Every row gives one point. The window is the flat piece filled in between its corners: a triangle in 3 columns, a solid with four corners in 4, and so on. A path goes straight from each point to the next, and from the last back to the first. After which points does the path pass through the window?

Window:
[[-21   8  35  25]
 [ -8 -20  -4 -21]
 [-27  60 -58  50]
 [ 21  -8   3  -9]]
Path:
(1): [  1  26 -31 -37]
(2): [ 15 -18  17  42]
(3): [ 20 -43  29  -2]
(4): [-45  20  12 -42]
(5): [  2  15   9 -20]
(6): [ 22 -33  -9   7]
(7): [-45 -21  13  51]
(8): [ 35  36  33 -30]
(9): [-35  37   8 -18]
(10): [ 11 -42 -30   5]
(11): [ -7 -25 -13  12]
(12): [ 36  11  14 -22]
Through the window after points: 1, 5, 7, 9, 11

Window (6 x 6):
[[-16 -37 -17   1   8  24]
 [  1  -1  -7  -6  10 -35]
 [ 13   4 -25  32  12  31]
 [ 24  24  20   5 -14 -12]
 [ -4   2   0  40  23  26]
 [ 41  15  22  32 -18 -33]]
Path:
(1): [10 -9  3  2 10 -2]
(2): [47  7  1 24 15 10]
(3): [-20  -5  -5  34  -3 -16]
(4): [-7 14 -2 60 -9 11]
(5): [ 24 -29 -12 -13  22   0]
(6): [ 23 -42  -9  37  53  -6]
(7): [ -1  14 -21  13 -10  27]
(8): [-21 -14  -9   8  -1  22]
(9): [ 19 -26 -13  22  26  14]
(10): [33 -8  1 11 24  1]
(11): [ -3   9 -12  10  -2 -11]
(12): [-14  17  -5  29 -17 -33]
Through the window after points: 6, 8, 10

Window (8 x 8):
[[-17  16   5  14  10 -16 -22 -10]
 [-12   6  -1 -39 -15   6 -17   8]
 [ 10  -6   7 -15 -41  18  16  -5]
 [ 10   5  25   4   4   4 -27  18]
 [-19 -17  30  12  -4  -4  21  11]
 [-11  30   9  14   7  -8  24  13]
 [ 12  31 -15  22   1 -47 -11   2]
 [ -5 -32 -21  -7  18 -12  -7 -33]]
Path:
(1): [ -5  21   2   0 -11 -60  -5 -37]
(2): [ -3   6  -5  19  29  12 -24  33]
(3): [-17  -3  -9   7  12  -3  -7   3]
(4): [ 16  -7  12  -7   3 -12  -3 -17]
(5): [  2   1  17  -9  -5 -12 -11  -7]
(6): [-29 -14 -21   9  -1   6   4  21]
(7): [  3   5 -11   8   6  18   7  26]
(8): [-12  13  29 -11 -23 -23  -1 -24]
(9): [ 21  32   1  -5   8 -44  -7 -12]
(10): [  1  17 -13  23  -5 -28  -8   7]
(11): [-20 -11 -24  15 -24 -10  11  25]
(12): [  0  12  11  -8  -5  -1   7 -13]
Through the window after points: 3, 7, 9

Window (11 x 11):
[[  8   6   3 -14 -14  20  21  15  13  12  -3]
 [ -2   8   4  25 -39 -20 -15  -4  -8 -14   0]
 [ -6  26   4   1  -6  -7   8 -14   8  33  18]
 [  7   3  -4  24  10   7  -5 -39  14   3 -27]
 [ 24 -24   6   7  -4 -14  -8 -19  -3  -1   7]
 [-16 -14  22   0   4   3  -3  -8   6 -13   5]
 [ -3   1   2  -8  27  -7 -17  46  21  -8   3]
 [  1 -55  12  23  45 -17   9  49  60 -30  33]
 [  2  25   0 -25 -26   0  -8  -8  22  -5  12]
 [ -3  28 -27 -20   1  46  -4  16   1  -8  18]
 [-21  -1 -17 -11 -27 -13  -8  -3  10  19   4]]
Path:
(1): [ 6  4 -8  1 -4 -6  7 10 12 -8 12]
(2): [  9  -6  -8   5   7   1  17  -9  -1 -12  -1]
(3): [  2   9   7  -4 -17   5 -29   0  16  19  13]
(4): [  1  -3   2   4  -6   5 -19  -1  13   6  19]
(5): [ -8   3  -1   8   4 -18   9  -8  15 -14 -10]
(6): [ -6   1 -16  -6  10   4  24   4  17  -8  13]
(7): [  2 -11   9  -3   0   1 -20  13  18   3   6]
(8): [ -2 -12  30   5 -16   1 -31  -3  11   0   5]
(9): [  7  25 -45  33  -2 -14  27 -28  -1 -11 -23]
(10): [ -3  18 -13  -9  16 -15  33   7  18 -19  -1]
(11): [ -1 -15  18  -4  -6  13 -30  -1  17  15  18]
(12): [  1   9   8  26 -19  22 -23  -9  28   7  13]
(13): [ -2  -2  -8 -17  -1 -22  22 -13  -9   5  -9]
(14): [ -1  18 -11  -6  -4 -18  21  22  -4   0   4]
(15): [-14 -26  -2   8  -1  40 -41 -15  28   3  11]
(16): [ -4  -7   1   5  -4  22 -17   3  19  13  -5]
Through the window after points: 2, 8

Window (12 x 12):
[[-32  26 -53  21   0   3 -23  -4 -23  12   1 -23]
 [ 37   3 -18  13   2  25   6  -1 -11   6  -4  48]
 [-27 -52 -34  19   3  10 -37 -13 -30   3 -10  14]
 [  4  15 -17 -28 -20  25 -23  19 -25  -3 -35 -21]
 [-19  -6 -27 -18  38  41   6   6 -11  25  25 -32]
 [ -9 -15  27   9   7 -11   8  15  14 -10 -36   2]
 [ 16 -29 -17  -2  20 -21  16  -4 -31 -19 -20  -3]
 [-52   2 -30 -29  -8  21  15  17 -17  34  17   9]
 [ -7  12  20  -3  -5  29  28  -9 -13  -8 -12 -27]
 [ 31  16  40  34  16 -14 -28 -28 -25   6   5  -7]
 [ 41 -10  10 -22  37 -15   0 -60  14  -5 -44  -4]
 [-22   0   9 -17  22  21 -39 -16 -10 -33  11 -14]]
Path:
(1): [ 23 -13  -6  -4 -11  17  13  -2  34  10  25 -18]
(2): [ -8 -13  -9  11 -46 -13 -26 -28  -9   6  19 -18]
(3): [  1   3   3  -4  52  16  -6   0 -20 -12 -35  12]
(4): [-27   7 -11   9  33   5 -31 -14 -28  -3 -27  12]
(5): [ 26 -28  -3  -5  -2  13   1 -17  -1   2  11 -11]
(6): [ 15   3 -23  -9  -4   3  -2   7   0   0  -6 -30]
(7): [-21   4   8 -23  -1  29 -29  -3 -47  -3 -53  20]
(8): [ -7 -19 -16   7  39  13  -7  -1 -30  -2 -55   9]
(9): [ -3  13 -10   3 -30  -6 -18 -12  -4  -8  24  -9]
(10): [ 11 -27 -18   1 -25  16 -30 -27  11   0  15 -24]
(11): [-28  21   5  -7  42  15  -8  12 -34  -7 -25  13]
(12): [-24  11  -3  -5  26  29   5  -5 -41   1 -15 -17]
Through the window after points: 4, 6, 12
